Every row gives one point. A path goes straight from each point to the next, and from the last back to the first. The post is the endless flat space through its rows: a point in 2 columns, a line in 3, a plane in 4, and so on, so that a path can go around it. How many times does the path go around the post? Going back the other way cancels.

Post, 2 rows:
[[ 41  -3   2]
 [-34   4 -12]]
Path:
[[ 19   9 -27]
 [ 15  50  -1]
 [  4   4  11]
 [-39 -13   5]
 [  3 -42 -44]
 [-24   8 -30]
 [-51  26  -1]
 [ 31   4  21]
 [-38 -31   0]
 [-12 -32 -61]
 [ 28  23 -20]
 [ 77  17  30]
 [-36 -12  13]
 [  9   2  23]
 [-23 -23  -7]
 [  6 -16 -65]
 [ 18  32  -4]
 [ -6  24  13]
 [-69 -12  -6]
 [-30 -46 -44]]
Times around: 4

Post (5 x 6):
[[ 22  45  32   0   9 -14]
 [ 19 -21 -13  -9  14  15]
 [ 15  42  45  16 -25 -18]
 [  6 -68  -5  -6  56  20]
 [-26 -20 -17  25  17  -6]]
Path, 12 rows:
[[ -1  -2  31  26  44 -10]
 [  7 -14   8 -10  41  36]
 [  2 -36   8 -48  85  22]
 [ -4   4  27   3   5 -25]
 [ 37 -32  -8 -35  18  21]
 [ 23  28  14 -25   0  15]
 [ 20  45  18 -18  15 -15]
 [-38  43  -7  40 -39 -38]
 [ 52  -8  50 -48  44  16]
 [  9  70  57 -13  38   2]
 [ 15   6  24  28  33   5]
 [  0 -33  -8  27  31 -15]]
Times around: 0

Post:
[[  0  44  10  59  24  13  37  -4  24]
 [ 16  28  23 -54   0 -23  11 -19 -12]
 [ 24  45   8   8  25  -5  39  31 -32]
 [  0 -17  45   8  34  21   0 -28  20]
 [-11 -49 -67 -10  45  -5   4 -16 -25]
 [ 40  11 -33 -37  -3 -22 -10   2  35]
 [ -6 -41   0  71  24  10  31 -19 -28]
 [ 10  -9 -50 -16  18  32  -1  -3   3]]
Path (17 x 9):
[[ 17 -47 -22 -22  28  14  14 -11  33]
 [ 17 -16  11   7  37  25  30  11  34]
 [ 15 -15 -17  33 -44 -40  10  -4 -10]
 [ -5  20   6  34  56 -30  -1   4 -49]
 [ 18  45   9 -25  15 -23  12 -62  -6]
 [ 17  79 -12 -16  42 -26  46 -35  -2]
 [ 55  10  -2  54  24   1 -28  15   3]
 [ -6 -76   6 -67  20   0 -53 -11 -40]
 [  4  45  36  45  46   8  22 -13 -12]
 [ 28   8 -19  13  11 -30  52 -33 -10]
 [ -9  -7   7  42  61  58  64  27   0]
 [ 11 -13 -10   5  -9  22 -12  13  17]
 [-18  -2  -1  12  28  18   4  -5  15]
 [-12  24  19  31  -7 -12  21  17  13]
 [-13  15 -47   5  11 -18  -2 -45  18]
 [ 36  33  19  25  26   5  26  12 -14]
 [ 40 -42 -40  79  13  38  50  35  28]]
Times around: 2

Post:
[[ 15 -20   8 -19 -29  14   6 -19  31 -30  50]
 [ 31 -34   3 -23 -56  22   7  -3  51   7  24]
 [-31  11 -17 -16  17 -23  18 -28   8  -8 -24]
 [-33  43  -4   5   7  -3  -2   3 -15 -12 -33]
 [-23  -5  -7 -37  29  -8   7  19  24   6  -2]
 [-29  -1  12  14  -6 -20   8  20 -54   2  -8]
 [  6  -4  18 -15  18  -2  14 -31  30  -5 -12]
 [ 24 -27 -12   9   2   5   5  -1  23   3  -1]
 [ 27   4   0 -17  -1 -10  38 -11  46  -9  24]
 [-22  -6  -6 -10  -5  23  17  10 -66 -15 -35]]
Path:
[[-34  36  30 -51  30  -6  33 -43  26  -5   7]
 [ 22 -15  16 -50   6   8  49 -29   2  -1  26]
 [ -4  13 -12  -4   9 -13  -9 -11  10 -23  -2]
 [-26 -24  17 -46 -15  25   6 -23 -24 -34 -11]
 [-17 -33  18 -19  16  13   2  19  22 -14  12]
 [ 40 -40  11  41  -5  35  30  11 -29   1  -3]
 [  2 -41   5   8 -39  30   3 -24  -1  11 -24]
 [-20 -21 -13  -9 -23  23  -5  -2  33  -4  -8]
 [ 16   2   9  20  56 -14  35   8  23  22  27]
 [-24  64  -3 -20 -21   0  -2 -23  21   4   3]
 [-23  11   4 -18 -38 -13  -2  -4   2  12  -8]
 [ 15  24 -22  13  -1  14  16 -34  -5 -15 -13]
 [-30  22  -2 -77  -5 -26   2  21  21  13  -2]
 [ 10 -45 -16  -1  -3 -19 -10  -4   1  -8 -33]
 [-95  37  -7 -23  21 -23  -5   9  28 -30  -3]
 [-10   9  40 -18 -12   7  18  16  12 -12  37]
 [ 19  53   1  39  55  -9  24 -40  20   0   7]
 [ 25   0   5  13  23 -12  17 -53  12  -6 -26]
 [ -8  53  32 -26  10   9 -19  23   2  -5  -9]
 [ 45  43  25  17  -4 -27  17  26   8  24  44]
 [-19 -19   9 -48 -27 -16  22  33 -16  13   9]
 [  1 -13   4 -36  19 -10   6 -17  64 -13   8]
 [-34  28 -24  -8 -25 -21  19 -33  32 -28   2]
 [ 34 -27  22  12 -68  48  34 -34  11   5   8]
 [ 17  18 -47 -21  10   0  20  32  65  10  26]
 [-12 -34  23 -46  -5  20 -19 -46 -13 -24  -5]
 [ 18  19   7  19  -1 -59  36 -14   9 -33  44]
 [  3 -32 -13 -24  23   7  45  13 -28 -21 -29]
 [ -2  -1  -7  -8  47 -28  48   7  15  -2  12]
 [  4  23   5 -25 -34  36   5 -26  30 -29  36]
 [ -4   4   0  -8   6 -25  38 -15  11   3  45]]
Times around: 4

Post:
[[-14   8 -36  -6  -4 -43   4 -18  22   2  14  19   3   2]
 [ 19   3 -25 -28 -17   6 -32 -11  12   4  13 -32  18 -16]
 [ -5 -18   6  69  13 -27  -1  27 -41  37  29  20  -4 -16]
 [ 40 -21   2  51 -30  18  16  22   4  44  13  -8  -1  32]
 [-76  -7 -20 -22  22  10  -9 -13 -33  27  17  31 -23 -23]
 [-15  -4  26 -11  17   2  21  44 -22  20 -27  -1   5 -12]
 [-36 -14  51  34 -17  25  42   9   0  53  27  55 -44 -22]
 [-49  23  -4  59  16   9 -29   1  12  11 -13  48 -16 -71]
 [  6  -6  32  51 -17  11 -16  31 -40   0 -35  28   1 -14]
 [ -4 -45 -27  -9  -3 -25  47  35  12  10  -6  -3  -3  -9]
 [  9   6  18  22  10  27 -54 -33  -7 -18 -24 -36  -8  -5]
 [ -7 -29 -19 -11  70  -4 -14 -18  26  10   4  21  32 -29]
 [  4   4 -39   5  35  14  45 -35  -6  -5   4 -26  -3   3]]
Path:
[[-23  -7  -5  27   4 -18 -33  -4 -34 -50 -47 -21   6 -21]
 [  0  44  19 -48 -53  -7 -28 -15 -36  -2  16  -4  15 -44]
 [ 31 -20 -22  36  24 -29  18   5 -65 -21 -63  26  24  21]
 [ 50 -54  20  61  32 -23  33 -21 -27   1  25  -9 -17  30]
 [ -1  26   9 -30   5 -38  28   0   8 -26  52  -7  -5 -39]
 [ -4 -13 -59  35  54 -42  27 -55  11  -3  62   8 -26   2]
 [ -4 -16  58   2  63  33  18  25 -11  49   8  35   5  30]
 [-20 -34 -22  53  63 -22 -32  15  13   6   0   0  20   3]
 [ -7  33 -31  16  -9  13 -11 -37  -4  -9  18  -6  15 -31]
 [-25  67  30  24 -21  18   3   8 -61  35  21 -34 -24 -60]
 [ -6  -1 -14  -1 -44 -20   7  37  15  54   7  14 -10  12]
 [-42   4 -11   2  17 -20 -18  10 -72  12  -2  -7 -35  -7]
 [-41  47 -24 -11  40 -51 -45 -23  33 -11 -28   3  11 -51]
 [-67  13 -93  12 -16  -3  58 -63  62  42  72  -2 -28 -88]
 [ 14 -52 -34  56  18  27  -4  30  12  33   7   4  33 -17]
 [-26  -7   5  17  27 -10 -38 -30  13  13  14  24  -9  27]
 [-16 -13 -57  16  37 -33 -20 -25  43 -16 -10   9 -11   7]
 [ 10  49  30  17  52  15  43 -25 -10  23   4  -5   1 -21]
 [ -7  17 -25  49  51 -62 -26  -4 -45  -6 -44 -18  42 -10]
 [-64 -10 -21  15  -2 -30  11  10 -44 -19 -15  28  -8 -42]
 [ 17 -39   9  -4 -20  33 -25   7  14 -26  -7 -36  12   0]
 [-15  15   5   3   8   1  61  57   4   1 -36  29 -15 -32]
 [ 11  -4  75  -6  28 -28 -74  30 -48  15 -15   6  22 -18]
 [ 28  -6   9  27 -11 -28   4 -18  22  21  11  41 -20  11]
 [-10  34 -21  12  -8  -2 -15 -20 -13 -21  -8 -16 -28   7]
 [ 17   5  52  60  -3  20 -70 -30  11 -45  13  30  10 -27]]
Times around: 0

Post, 17 rows:
[[ 20 -21 -42   1  29 -17  -3 -27  35 -28 -20 -19  33   4  11 -19 -25 -29]
 [-37 -60  33 -30 -40 -19  28  16 -45 -45  -6   9 -30  38   5  23  27 -22]
 [-11  -9  24 -26 -12  47  -1 -26 -29  59 -32  11 -33   5   4 -17 -28  63]
 [ -8  -5   4  39  15  -3 -35 -24  31  33  -8  23 -39 -28  18 -26 -31 -13]
 [  5  28   4  25   5  20 -24 -18 -23 -10 -51  11   1 -10 -16  -5 -37  21]
 [-16 -10   0  12  -9  -5 -15  14 -66  14 -23  -7  25   2 -22  13   6  47]
 [ 21  19  -1   2 -22  33 -21  -9 -41 -18 -27 -42 -16  -3 -11  34 -28  -1]
 [ -6  52   0  30 -55   4  19 -37   8  -3  25 -20 -26  -4  -4 -30  41 -22]
 [ 18   6  39  44 -35 -11   1 -25 -14   7  38  -4   5  44  -8  14   0  39]
 [-23 -13   6  -3  33 -40 -16  26  20  -1 -42  36 -20  32 -23  15  -1 -16]
 [  0   0  55  -7  12  58  37 -39  15 -29   3 -12  17  30   9  10   4   3]
 [-18  18 -14  -1  28 -11 -11 -13  -2  14  37  55   0  10  -8   6  13  11]
 [-23  27 -27  40   7 -33  -8  23 -14  14  27  10 -33 -18  13  -1 -41 -16]
 [  8  47   3   5  -1  -2 -11  -3  15 -19 -33 -18 -36 -10  28  29 -20  12]
 [ 22   5  35 -27   1  20  23   7  16  -8  -3  32  11   9  18 -41   3 -32]
 [  9 -12   6   8  43  47 -10  13  52 -43  27  39 -20  -7 -12 -34 -31  -6]
 [-20  17 -15   5  12 -45 -50 -20 -12  29 -22  -4 -24  18  25 -36  -3 -29]]
Path (28 x 18):
[[-49  48 -16 -84  24  34 -19 -46 -21   3 -29  42 -25  42  22 -26   2  68]
 [ -3 -51  25 -44  -9 -23   4  35 -57 -33  78 -15 -29  59  36  48 -23 -14]
 [-12 -34 -16  62  16 -23 -33 -19 -22   8  10  41  -9 -85 -29 -19  -6  50]
 [-24  20 -57  -7  71 -12 -29 -30   0  26 -34  -3 -42  18  17 -17 -40   7]
 [-27  58  -6 -24  -7 -36 -10  -3 -24 -12 -38  12   7  36  24 -19  57 -28]
 [ 23  49   7  48 -12   9 -19 -15  17   2 -10   4   5  -1  17  18 -86  43]
 [ 36   0  18 -39 -15  22  21 -20  17  37  31  64 -29  37 -27   0 -68  11]
 [ 29  35   0 -47 -24 -32   3 -14   5  43 -17  65 -34  31 -27  -6   0  33]
 [ 17   8  27  14  26  13 -41 -37  25  54   6 -17 -31  45 -12  -3  19  58]
 [-34 -17  -4  80   6  19  18  39 -69 -25 -19   2  48 -20  13 -73 -37 -36]
 [ 15  -3  18  40   6  57  22  45 -15 -37  24  11  25 -13 -23  -1 -30  -5]
 [-17 -31  -8  35 -32   1  -6   3  17  17  15   0 -27  33 -19 -45 -55 -15]
 [-11 -32  17 -29  62 -31  -9 -55  23  51 -52  45  70  -8  15 -21  -7  26]
 [ 40 -21  -6   7  -5 -36  23  23   4  43  11  -1  -7  -4 -42  26 -36  19]
 [ 11  63  32  23  21  15   5   0 -16  -9 -29  60  18 -44  -4  -4  33 -22]
 [-36  61  -1 -36   0 -10   7 -28 -24   5 -73  -5 -50  30  43  49   9  -1]
 [-28  -3  -3 -21  -5 -28  42  43   4 -27 -50 -16   6  48   2  -3   2 -29]
 [ -2  14   2   3  16  -5 -15 -36  25  21 -14 -58  52  66  -9  -3  -8 -33]
 [-36 -45  44  22  34  41 -31   8 -52 -14 -17 -41  18  22 -38  -9 -24  16]
 [  1  14  64   8 -18  33 -12 -84 -19  43  18  26 -53  27  15 -43  -3  38]
 [ 32  30  -5  28  60  36   2 -13 -13 -13   2  -2   9 -22  37  -1 -64  34]
 [-22 -29  40  72   4  25  21  26  21 -15 -19  33   4  11 -33 -22   5  -8]
 [  4  14 -24  41 -20   3  16 -34  55 -49 -28  64  45 -12 -20  16 -18  14]
 [  5  20 -27 -53  42 -17 -17 -30   3  -3  16  19  33   1  56 -10 -17 -26]
 [ 55   3  -1  14 -37 -30  -6 -47  21 -29  -6  12 -14 -66  33  13 -55  24]
 [  3 -43  35  43 -32  35  37 -32   2 -12  32  29 -49 -19  -8 -25 -33  20]
 [-21 -37  30  30 -27  21  10   0 -21  -4 -55 -17 -24  -8 -11   7  16  -9]
 [ 25  40 -17  27 -19  25  16  24  35  -9  64  33 -18  10   2   2 -23 -27]]
Times around: 5

Post:
[[  3 -15   3  15 -12 -24   4  -3  29  17  -7 -48 -16  -2  -6   7 -10 -13]
 [ -7   1 -11   8   7   8  19 -10 -14   7  23   1  45 -23   7  -2 -28 -16]
 [-12 -16 -35  14  -9 -40   6  -3 -26  10  18  17  11  13 -43 -27  -2  19]
 [-42 -23  17 -39   8  -6  20  -3   2  -9  20 -11  -3  24  -9  -4  12   3]
 [  7 -21  15  58 -32 -12  -8 -15 -39  -1  11  35   4 -17  39   0  16   3]
 [  0 -10  18  13  51  24 -15 -12  19  -7 -14  -3  20  10  -6   4  20   7]
 [-20   3 -18  -2 -17  34  14  -4 -20 -24  22  15 -14 -20  24  -8  34 -36]
 [ 16  22  -6 -10  21  -3  19  16  19  16   1  -5 -22 -18 -55 -18  -9  25]
 [-15  -1  25 -21 -32  10 -52 -13   5 -18  -4 -14   9  18   6  17  14  39]
 [-53 -12  50  -7  22 -10 -40  42  23  -2 -29  -8 -18  23 -33   5  41  35]
 [-19 -21   4  47 -10  -1  33 -10 -49 -18   2   2 -20 -55 -57  -6  10  22]
 [  5  18  28 -18  21  21 -14  62 -21  34 -21 -55 -19  22   1  22  17   2]
 [-20 -12   6 -27 -19  -3   4  24  -7   2 -18 -34   9  12   4  30  52   0]
 [-36   6  12  16 -30  14  25  -3 -13  30   2  -7 -19   7   9  25  45 -25]
 [  9 -13  -1  -9  -2 -19 -48  12 -24  15   4   5  -1   3   8  28   3  -6]
 [-46 -38   5 -16 -10  25  24  35 -20  15 -18  -5   6  15  -9  17   2   2]
 [ -5  12 -50   6  14 -10  33  17 -33   3 -16  21   0   4  28  29 -23 -18]]
Path, 24 rows:
[[ 22   8  -6   6 -42  48   3 -17 -22 -12  25  24  -6 -13  -2 -14  -8  23]
 [-22  11  35  32  -6  -4  27  24  21  12 -15   5 -20  -1  21  17 -42  52]
 [  0 -27  30  -6  46 -28 -30  29 -57  15  36 -45  23  56 -11 -23  27  17]
 [-17  -2 -15 -15 -68 -15  -7  -4 -43 -24  18 -28  35 -45   5  48   1  -9]
 [  0  13  22   4 -19  12 -36 -49  -9 -67 -20   1 -17 -11 -35  -8  38  49]
 [ 10  15  -4   7  16  -8   4   0 -28  -6 -27  -1  -2  -5 -17  15  -6  48]
 [-12 -10 -25  -7   6 -22 -31 -22  21  22  -3  12 -17  37 -10  42  12  24]
 [ 25 -27 -21 -21 -20 -14  -2  26  -8 -16  13  -4 -24  19 -30   4  66  -4]
 [-74 -42   1  14 -30  16  45  47  11 -17 -29  37 -44  40 -43 -73  53  23]
 [-24   8  12  14   2   5   1   7 -34  35   9  22 -32 -23  -7 -19   1 -25]
 [-21 -54 -12 -38  10  -6 -18  33 -14  50  41 -39   3  31  24   4  12 -49]
 [-76 -27  35  19 -33 -18   6  51  35 -33 -26 -46  39 -18 -24  17  27  25]
 [ -2  26 -21  30   8  -7  21  37  -4  34 -24  32 -33  -8  24  63 -19 -12]
 [-23  10  33 -46  78 -13  35  63  19  35 -13   1 -17   0 -13  14   6   9]
 [-58  -8  17  15  25  12  -4  -7 -58 -24   1  23   2 -20 -49 -22  27  -4]
 [-57 -12  44  13   2  39  31  24  -6   6  -2  17   5  21  17   8  30 -34]
 [-35 -18  12  24  10  20 -12 -35  37 -12   3  -7  -1  25 -23  12  25  15]
 [ -3  -8  23 -32  -7  29   4  21 -17 -17  10 -33 -14 -25 -34  -4  10  52]
 [ -1 -45   3  13  -7  -1  19  21 -13 -12 -22 -39  36  24  29  47  38 -15]
 [ 12  31  18  -4  -1  -5 -23  29  -1 -14  10 -32   0  20  -7 -58  -1  36]
 [-49  26 -37  -2  12  30 -12 -27   1  14   9  -9  -9   9   4  -3  39 -35]
 [-56 -23  31  95 -20  17  56 -14 -17  29  -1  30  28 -17 -15 -31   5  64]
 [  8 -48  33 -41   1  -8   1  37 -15 -45 -10  -9  23 -30  31  62   1  -7]
 [ 26  31  11  -4  43 -27  -8   3 -34 -23  -4   2  39  -9  -3  17   6   8]]
Times around: 2

Post:
[[ 27  29  -6  -5  -2 -17   2 -11 -17   3  -4  12 -36  26   8   3 -10 -16]
 [  8  -7  14  -4  -9  19 -13 -24  -6  19 -21  16   1  24  -2 -18  -1   2]
 [ -6 -33 -36 -12   3   5  -3  -7  19   1 -16  15 -54 -36  37  21  -1  26]
 [ 32  22  -6  10   9  22  14   8  32 -14  35 -23  11  -2  11  -9 -38 -46]
 [  4  16   8  30 -10 -14  -8 -16 -10   9 -16  25 -16   0   3  37  -5  -3]
 [ -9  16 -15 -42  -4  -7 -31  13  14  18   1 -19  24  12  10  20  34  -2]
 [-20   1  29 -40  10 -33   2 -11  12  52   5 -18   0  32   6  58  36  22]
 [  5   2  21  -7   6  16 -13  14  10  17   9  40   3  -7   6  -6  13 -20]
 [-17  25  -2 -11   4  11 -35  17  -6  -7 -10   8  -3  32  -4   8 -23  -2]
 [  8  17 -21  18  14  -8  -8 -18  12 -17 -37  11 -32  11 -25  12 -18  -9]
 [ -4  15 -10  23  21  31 -19  12   2  28  -3  21 -10 -12  16 -20  -7 -15]
 [-11  18   6  -9  23  37 -22  17  11  13  48 -10   7  12   1 -10  21  27]
 [ 25   0 -28  34   9 -20  17   7 -17 -28 -47  -6 -14  23   0  41  18 -16]
 [-35   2  20 -39  18  28 -38  16   1  -6  69 -95   2  16  30   3  38   4]
 [  3   8  -7   7   2 -29  -8 -12  17  17  -3  34   0  25  24 -20  -5  13]
 [  1  23  19  23  -1 -15  -4  17  -5  -1 -45  -4 -16  14  -9  25   7   6]
 [ 15 -26 -13   3  -6  -1  -7  -1 -25 -18  12 -51 -21  16 -18   0 -23 -21]]
Path:
[[ 33  14  16  39 -24  12  -9 -22 -11  17 -15  24 -20  12 -27  28  -7   6]
 [  9   1  19 -22  15  21 -24  -5  14  11 -26 -14  -9   4  -6  15 -23 -21]
 [ -6 -43 -28 -10  -4 -19 -12  -6   9  -2 -12 -10 -10 -14  18   3 -17  -3]
 [-12 -27 -19   0  -3  -2  -9 -35  -6 -18   7  -5 -20  11 -20   1 -28  27]
 [-12  -6  12   8  16  20  23  28  23  27   0  55 -25  -1  31 -18 -12   8]
 [ 20  32   5   7 -11  -7 -19  13 -11   3  43 -35  35  52 -46  41  14 -23]
 [ 43  22   1  17   8 -26 -11  -2 -24  30 -56  47   8  49 -34  25  30   0]
 [ -1  -2 -18 -19  14  31 -41   6 -11   8  36  33  -6  -6  -2   0   3   7]
 [  9  30  -1 -30  13  22  -4  10 -23  -4  51 -22  14   6  16  11  -7  -8]
 [ -4  20  -5 -25 -12  25   5  24  -5 -16  17  25 -37  -4 -13  27  22  14]
 [-43   4  39 -18   4   4 -31  41  27  -5  -9  -7 -30  15  34  13  41  12]
 [  9  53  20 -50   5 -13 -42  39 -13  28  11 -25  19  53 -34  58  15 -34]
 [ 30  78  -9   4  32 -20   0  46  14  21   3 -24  -9 -11  13  10  49  14]
 [ 12  12 -17   5  31   0 -26  -1  16 -33  -1 -24  -2  43 -24 -40 -24   7]
 [  1   4  30 -16   3 -18   4  40 -18  37   7 -26  14  31   9 -10  -1   7]
 [  0 -22 -42 -72 -16  -8   0  39  -1  -8   3 -33  13   2  19  35  51  -7]
 [-25  -4 -44 -11   4  -3  -6  15  41 -39  23 -71 -22  39   5 -23 -37  23]
 [  4  -6  11 -45 -25  16 -27  26  -8   8 -20  34  -4  24  29  14  44  25]
 [ -3  38  36  10   8  -8 -42   7  -2  28 -55  -6  -6  21  -4  35   9 -42]
 [  9   2  -7  35  34  17   0  14  14 -30 -39  12   8   6   3  28  13  -3]
 [-17   0 -46   0  33  22 -22   3   8   0  13   2  23   5  -1   9   7  12]
 [-32  34   9 -19 -18  -3 -43  12  -1  15  66  36  -7 -12   2  28 -30  10]
 [  1  12   1  22  -2  16 -12 -43   4  30 -20  23 -43  10  22 -17 -34 -12]
 [ 34 -18 -14  30 -43 -75  -6  -8  10 -30 -65   2 -65  -9  14  47 -49   2]
 [ 19   0  -3 -40   0 -57 -12  70 -22   2 -40 -32  18  38 -42  50  33  11]
 [ -6  59  38 -20  -9  -7  -5 -14  -5  14   7 -10  -6  -1  11  47   7  31]
 [ 14 -30   8  43  -1 -41  28  10 -23 -17  -5   2 -23  30   6 -13  -9   7]
 [ 16  -1  -5  45  13  28  20 -24   9  -9   8 -25 -18  17  -3  -1  -9   5]]
Times around: 5
